Rows are points. To make a cloud, some directions were put in groups of two or more. Within a group, all points are equally far from the middle, so they leave a hole (a ring in 2 directions, a hollow ball in 3). The other directions are filled evenly. Then the cloud was stretched, turned, moved and blurred a little. Count the holes, and give their numbers of directions, smallest first.

Cloud (13 x 2):
54,-22
54,-22
36,61
-60,-3
33,-44
63,4
-6,74
-55,-17
-61,8
22,-50
5,-53
54,-22
-2,-53
Holes: 1 (2)

Cloud (21 x 3):
37,29,-7
-51,38,-51
29,-40,77
57,-27,-68
36,-59,-24
-49,78,-18
60,66,-8
-65,-6,-10
21,-52,40
21,30,61
-3,-56,48
41,-10,-25
31,29,-77
-25,23,-84
-9,47,-43
-2,-45,35
-41,44,40
-41,-4,38
54,44,13
54,-8,-28
0,-52,-24
Holes: 0

Cloud (51 x 6):
-18,32,72,11,-33,58
-81,-10,81,64,10,-1
2,45,24,23,1,0
37,17,71,-70,35,-1
8,-59,86,-13,-67,15
-35,40,-49,-50,-74,-18
32,79,18,38,44,-30
24,-29,10,-3,-14,37
12,-21,-14,85,-11,56
40,4,36,-37,3,31
26,-16,46,-46,6,-58
-20,-35,-18,-19,-79,-19
-59,63,-6,-46,43,-57
-14,-49,20,16,-80,12
19,38,-73,61,-38,11
-9,60,46,56,-40,-15
-42,62,29,-41,28,46
-43,-24,35,48,19,83
-60,73,-19,18,-2,8
-69,101,-31,40,-63,-11
-61,23,71,8,-34,-35
-23,8,64,-40,-71,53
-36,30,24,65,37,27
2,-50,73,-11,8,3
-62,31,-10,23,60,53
-4,12,3,-10,42,-45
11,-63,75,-27,-9,81
-38,24,-21,-60,8,74
18,-40,36,63,-9,-44
34,-1,10,-23,-16,65
-87,32,5,25,15,-33
24,-14,25,-43,-80,9
51,50,1,0,17,-29
-99,12,65,0,-48,-26
-46,-12,4,-29,69,46
-24,-18,15,-3,22,6
-82,59,27,40,21,23
-43,-1,91,-31,74,41
-80,36,2,-15,-31,2
-16,39,48,-72,13,78
-69,2,8,-83,86,54
-34,-23,-32,86,-50,18
-21,-34,-5,31,6,-57
11,18,-54,-13,60,29
-53,-29,-45,27,-19,67
-80,43,10,-68,30,8
16,-7,53,-1,-27,-10
48,12,34,53,-5,25
-43,3,-35,5,-59,25
-58,-1,83,-6,27,-52
-62,-9,23,39,30,0
Holes: 0

Cloud (87 x 8):
30,-7,79,-3,22,77,-55,-26
53,37,-6,-41,18,-58,16,83
18,-34,-20,41,-26,61,58,90
46,27,55,-24,45,-15,62,-14
-36,-85,35,-12,46,-7,-15,39
66,25,-10,13,84,12,-1,-33
-21,44,75,6,-59,14,13,43
-51,-3,59,-58,-28,52,0,14
-13,-18,-51,22,-37,36,-6,39
-18,8,-37,-27,12,80,-53,61
-38,-9,65,73,-13,-10,15,18
-26,-43,12,-56,-10,58,-29,-55
26,76,38,15,-38,39,29,76
8,7,-40,-22,-40,-37,-5,90
-85,1,-16,37,13,20,-31,-33
39,35,-46,59,35,45,-2,19
10,-7,-22,44,65,40,-73,37
72,-44,30,-38,33,17,-15,40
17,-35,-32,-61,23,86,27,58
-41,14,-46,8,74,-12,-32,9
48,0,-42,-42,65,30,-30,-15
-76,-42,33,-1,45,57,-17,-3
16,15,-30,31,-10,-2,-36,107
31,26,61,-21,58,55,78,59
-1,-49,58,-50,-7,-29,82,37
-1,51,14,-41,-24,-65,-21,10
-4,35,67,-35,10,-67,-1,60
42,10,76,-32,21,80,-40,76
41,67,21,42,-38,-17,-33,15
-47,-10,-21,44,25,1,98,-39
33,48,45,-66,36,-27,46,68
-58,33,25,-36,11,46,-42,-62
36,43,-9,-22,-26,47,-99,12
25,5,-50,-6,-40,-45,-51,-2
27,69,15,-69,-29,-13,10,61
56,20,37,-15,78,26,40,71
-63,15,47,8,79,2,-11,-22
1,-8,-7,-30,-82,-11,71,-56
-39,-8,45,20,-3,-75,-10,-49
-31,28,5,-85,11,42,68,28
-73,-31,5,48,-3,29,-11,-15
24,57,-59,-59,-39,8,11,-49
-32,-45,-38,36,31,4,-43,23
62,43,-60,-57,0,55,15,-12
-47,-14,-37,-4,-27,59,71,66
41,35,-47,40,18,-11,41,96
65,54,-17,-29,4,66,-14,0
53,-25,-68,-61,41,24,48,-26
16,-68,-16,0,54,40,46,-6
-34,-22,10,-13,-79,20,7,6
45,1,97,-39,-19,24,8,34
33,-32,-10,-5,-71,62,8,-16
38,7,41,51,51,-14,9,94
38,52,57,-26,-36,-44,70,68
3,-15,67,39,40,90,-31,65
-72,-12,38,-26,72,7,4,16
56,18,41,-1,45,-45,-60,22
-24,-52,81,-58,10,11,-11,-6
7,13,-62,-17,-9,-71,48,15
82,-40,-44,-53,-27,2,41,-46
-25,49,59,60,47,49,-47,1
-46,12,-50,18,55,-29,43,-42
-60,-2,53,62,-4,-31,1,0
-13,23,-43,-63,4,66,-15,32
-13,-6,70,-65,-16,24,44,-6
-44,3,-18,-60,25,44,-55,-58
64,52,-53,2,-53,13,3,21
-9,-37,96,16,20,-45,-15,1
59,55,-6,-23,-5,58,-47,-12
17,-6,60,-11,-76,-6,62,-6
-69,43,30,-2,-8,50,-14,-10
45,29,-59,-45,-42,60,27,57
-70,-11,21,25,35,-2,70,54
-6,43,72,36,-51,14,33,67
-33,-31,43,10,56,33,43,-46
49,34,23,21,29,-49,21,100
3,-52,17,75,-18,7,-19,8
-10,72,42,-15,-45,-13,-50,-2
12,-77,21,-57,25,33,14,12
98,7,-12,-54,-9,13,2,12
27,-38,13,-5,20,105,12,46
-48,13,-10,-51,-5,62,43,-11
-41,4,22,-45,24,-72,-21,78
52,-49,50,-62,-1,54,-51,72
-58,57,35,19,-9,34,41,70
81,50,2,45,-55,1,34,2
33,46,-60,39,-11,28,5,48
Holes: 2 (3, 3)

Cloud (106 x 9):
21,-34,-23,-41,-4,39,62,-26,-17
57,-14,-17,-14,68,23,-31,45,16
41,114,41,1,28,-42,22,54,11
3,-34,51,-31,14,22,38,58,-40
81,-1,-26,6,-47,-19,10,-62,-18
3,84,41,-17,25,-73,7,-34,24
86,49,87,60,38,-2,-26,35,55
21,69,9,-38,-48,-18,43,-33,-75
6,41,-18,28,35,0,91,34,2
0,2,41,55,-14,-116,1,36,-36
19,70,49,-16,-52,-30,52,-18,35
24,2,-50,-11,0,51,-38,-42,41
71,44,-5,-20,30,-59,51,-35,22
70,44,42,28,12,-25,-88,25,13
-9,52,61,-50,51,-57,19,10,-59
2,90,34,25,-23,19,32,-44,-40
-36,-26,1,41,-29,1,-8,13,-44
-16,13,4,7,-33,41,26,43,-82
-7,0,84,-62,30,-52,-9,53,-3
22,20,89,1,34,15,-51,31,-55
32,80,34,8,14,50,-43,-51,-56
5,-34,16,57,-11,34,-8,84,-22
4,38,98,47,54,-42,-57,44,26
-17,29,47,1,0,45,8,-20,-103
36,48,29,-45,67,-63,-44,-25,-73
33,61,1,-79,-29,0,40,-14,2
13,38,12,-74,-17,37,-47,-41,3
107,79,36,15,-1,-6,44,31,-77
13,59,56,-61,-10,8,24,54,-48
56,32,1,1,-61,14,19,-65,56
70,90,41,-38,59,-25,-6,14,-52
38,101,28,46,-7,-52,26,-5,-5
58,-15,96,-49,-11,0,-21,-23,12
65,80,-4,-70,20,-14,39,-5,-19
72,60,-50,-14,43,-11,-65,8,-24
45,-3,24,76,54,-1,-29,-36,-60
-45,23,74,62,0,4,-7,-12,12
41,-9,69,-36,49,1,0,12,-97
-35,44,32,-53,71,32,52,20,-8
36,78,28,-69,51,40,11,17,58
94,-12,32,-26,19,37,7,-52,-49
56,9,80,-59,-9,-55,-28,50,-5
-42,-21,7,3,-43,5,-28,38,48
-31,13,43,-25,21,-73,46,-62,-45
74,-13,-15,-3,80,-4,-39,25,-38
-17,32,-48,30,14,-4,74,-40,12
83,63,-18,8,96,11,-11,-29,-37
18,64,-3,-48,7,22,84,4,28
45,2,-10,31,-48,38,24,-15,78
79,30,76,69,28,9,-5,-10,31
30,-36,52,65,10,28,30,-13,5
4,0,68,67,61,-40,-43,-7,12
-23,56,57,29,52,-8,-53,87,-14
62,-29,22,-12,14,5,75,38,-35
29,10,51,-17,-40,-44,-74,11,18
25,36,-44,-57,38,69,-33,-3,-27
57,9,23,33,92,-22,8,60,30
110,16,65,-15,33,3,32,54,14
54,-39,1,-19,-1,-18,62,-46,-79
-41,16,-65,-18,16,-45,24,2,-22
47,-20,21,-20,23,-104,-14,30,-59
86,-10,16,-48,48,60,5,-48,10
79,42,60,71,-42,-24,15,3,-12
59,41,2,41,44,-83,-47,-19,-36
11,64,56,16,30,-3,-80,-10,17
-26,-47,13,-10,1,-74,7,71,32
-30,20,-53,-30,33,-28,56,-31,23
58,66,-27,-50,12,-65,15,-55,-28
9,55,-27,-48,14,27,-71,10,-53
34,-13,72,-6,82,35,52,-22,-10
-35,17,19,50,90,-32,19,13,-28
-40,-48,29,-8,-18,-47,-27,13,11
-22,26,-28,21,-29,-24,77,52,-28
77,68,50,-48,-11,-2,18,24,-73
-25,34,-8,-29,-19,12,82,11,-36
-32,0,-23,-19,15,33,-56,17,-53
12,93,-41,36,-1,-37,12,-5,9
-29,46,29,-49,65,-21,29,42,-82
31,42,-15,-76,-27,-21,11,-17,49
80,19,27,-59,8,-34,-49,-5,-45
67,27,-1,26,-24,-25,-65,-2,59
7,34,-15,-17,-59,-25,50,41,66
-23,60,-39,1,31,-38,68,60,-61
-15,-34,-10,-35,-4,57,-17,1,39
-54,64,19,11,48,-24,42,32,54
34,32,80,1,47,-22,-84,15,9
28,-22,88,-24,61,-2,-37,34,-21
-58,20,-2,22,59,-16,-54,-3,-31
-36,-17,41,-1,79,-42,-18,54,55
18,91,24,-50,59,43,-32,3,-6
61,-37,79,17,-5,-12,-64,25,15
63,3,0,96,28,-12,-8,17,16
-36,34,34,51,25,-70,1,-46,-47
55,30,-77,-15,-17,-46,-15,-16,-5
-28,21,46,60,9,22,30,33,-64
54,48,-2,-38,30,35,-28,100,36
38,115,-14,10,49,39,44,-27,-31
45,16,-26,-57,41,9,-13,61,46
106,4,39,-28,3,13,30,-14,-52
-36,-36,49,-9,9,40,-44,34,41
-54,46,31,-21,24,-63,44,-45,-34
-10,-30,76,0,-20,17,-31,27,-21
76,19,6,55,74,32,7,-19,-60
-32,-37,-60,-20,18,-22,-15,-16,-35
40,62,2,-55,16,-46,28,-55,72
26,4,40,51,52,-105,-27,47,-17
Holes: 2 (3, 4)
